Each row of a before or after table is a point. One or more steps were done to the points. Then noise was added and the rows were shuffled. The steps act on columns, c1 being the first. Write out the steps. A step turns or swaps two columns, mirrors them in a line or flattens them onto one, adds a multiple of one to another, or multiplies or shifts one. Angles are multiples of 10 degrees, from the lower column toward the higher: turns from -170 to 170, lines from 10 to 170 but not 90. Use the fewest steps. Two steps may share a column if one is a turn and the other turns, adds or multiplies; they go together, in the order done. Otherwise the lowest column goes first.

Before (14 x 2)
[[-36 -47]
 [  4 -48]
 [-25 -24]
 [-21 -37]
 [  3  14]
 [ 18 -22]
 [ 27   2]
 [-44  15]
 [ 23   7]
 [-30 -12]
 [-53   1]
 [ 33 -35]
 [-30  -8]
 [ 15   4]]
After (14 x 2)
[[ 10 -24]
 [ 76 -47]
 [-11 -12]
 [  9   4]
 [ 24   1]
 [ 12   8]
 [ 86 -35]
 [ 34 -47]
 [-55   1]
 [-16  14]
 [-18  -9]
 [ 52 -21]
 [ 35 -36]
 [-68  16]]
Steps: add -1.5 times c2 to c1

Before (11 x 3)
[[-43  39  19]
 [-22   7  17]
 [-16 -12 -37]
 [ -2 -14  52]
 [ 22  -4  18]
 [-28  69 -26]
 [-22  18 -27]
 [ 22  18  24]
 [  6  34 -21]
 [-13 -45   2]
 [-66  39  67]]
After (11 x 3)
[[ 21  42   3]
 [  3  13  51]
 [ 16 -72 -27]
 [ 17 -20 -28]
 [-20   6  19]
 [-11 -33 -21]
 [-25 -14  23]
 [ 57 -50  67]
 [ 17   9 -36]
 [ 36 -46  18]
 [ 21 -10  16]]
Steps: turn c1 and c2 by 170 degrees

Before (11 x 6)
[[-38 -24 -20  -2 -25   6]
 [ -9 -25 -71 -38  41  28]
 [-45  41 -30  17  17  10]
 [-19  42 -44  50  30  42]
 [ 28 -27  23  22 -36  28]
 [-28  18 -47 -51 -19 -10]
 [-21  51 -14  -8  33 -32]
 [ 12  32   1  30 -42 -23]
 [ 43  13 -25 -17 -21 -46]
 [ 36 -15 -29   0 -21  46]
 [ 27  56 -31  16  40  42]]
After (11 x 6)
[[-53  33 -42  17  18   9]
 [-26  38 -78  48  30  43]
 [ 19  60 -43  16  40  42]
 [ 39  19 -12 -17 -20 -47]
 [-33 -30 -19  -1 -25   9]
 [ -6 -26 -44 -38  41  27]
 [-28  14 -10 -51 -21 -10]
 [  8  33 -21  28 -42 -22]
 [-30  46  -9  -7  33 -34]
 [ 37  -9 -28   1 -22  45]
 [ 31 -22   5  21 -37  29]]
Steps: turn c1 and c2 by 10 degrees; add -0.7 times c4 to c3

Before (14 x 8)
[[-18 -34  -7  41 -60 -39   8   8]
 [ 11   6 -64  20 -16  26 -12   0]
 [-42 -10  39  10  49  -6 -49  53]
 [ 10 -18  -3   9 -23   1  -7  40]
 [-34 -16  21 -60  54 -82 -25  44]
 [ 38 -16 -38 -26 -12  30 -71  -1]
 [-11 -20   8 -19  50 -48 -48  37]
 [ 14 -18  43  36  16 -62  -2  29]
 [ 30 -59 -23 -29  59  48 -29 -15]
 [ 17 -19  -8 -19 -14   4 -24  -2]
 [  1  -8 -12   6 -50  12 -16 -32]
 [ 30 -43 -46 -26  -8  59 -39  14]
 [ 16   8  23  32 -10 -32  36   3]
 [  3 -16  35 -49  22 -33   4  26]]
After (14 x 8)
[[ 30 -59 -23 -15  58  49 -29 -29]
 [  1  -9 -12 -32 -51  13 -17   5]
 [  3 -17  35  25  22 -34   4 -48]
 [ 16   9  24   3 -11 -32  36  32]
 [-42 -10  38  52  49  -7 -49  11]
 [ 38 -16 -37  -2 -13  30 -71 -26]
 [-34 -16  21  44  53 -82 -25 -60]
 [ 14 -18  43  29  15 -62  -2  37]
 [ 30 -44 -46  15  -8  60 -39 -26]
 [ 17 -20  -8  -2 -13   4 -25 -20]
 [ 11   6 -64  -1 -16  25 -12  20]
 [  9 -19  -4  40 -23   1  -7   8]
 [-17 -34  -7   8 -61 -39   8  40]
 [-11 -21   8  37  50 -47 -48 -19]]
Steps: swap c4 and c8

Before (13 x 11)
[[-24  29 -35 -16 -21  -6  -8 -40  16  18 -11]
 [ 12  46  -3   7   9   9   3 -54  -2 -18  55]
 [-16   9  48 -15 -34  38  45 -12 -39  49 -18]
 [ 33 -37 -27  10  55  53  -6 -18  10  12  15]
 [-40 -38 -55  13   4 -37 -31  24 -72 -16  22]
 [ 10  37  16  27   4  23 -40 -45  15  -4  -4]
 [-20  58  -9  11   7  26   9 -18 -22 -21  23]
 [ 41  48 -56   7 -30  35  36  31  20 -42  22]
 [-24  44 -29 -19  31 -45 -26  35 -15  39  31]
 [ 52  -6  36 -44  45  24 -13 -18 -39  38  36]
 [-40 -40   5 -59  33  46 -39  39 -10   8 -32]
 [-33  53 -22 -27  18   0   1  35 -60 -29 -44]
 [ 15  24  34   2  39 -28  28 -33   6 -41  32]]
After (13 x 11)
[[-82 -38 -56  14   5 -35  20  32  -2 -15 -32]
 [ -9  -3  36 -42  44  23  38 -26 -65  35 -13]
 [  6  46  -6   6   9   8  55 -69 -11 -18   0]
 [-21  42 -28 -21  32 -45  32  44  15  38 -26]
 [ 12  24  33   3  39 -30  32 -43  -9 -39  29]
 [-27  57 -10  11   8  26  25 -23   8 -19   9]
 [ 38  49 -54   8 -28  33  21  40 -26 -41  35]
 [ 26 -38 -27  10  54  55  17 -27 -24   9 -10]
 [-67  54 -24 -30  15   0 -45  45  -1 -25   0]
 [ 19  34  16  27   5  21  -6 -55  -1  -5 -38]
 [-28 -39   5 -58  35  46 -32  53  30   4 -40]
 [  3  27 -36 -16 -24  -7 -13 -54  29  16  -8]
 [-43  11  48 -16 -34  40 -19 -15  -8  48  44]]
Steps: turn c1 and c9 by -60 degrees; swap c7 and c11; multiply c8 by 1.3
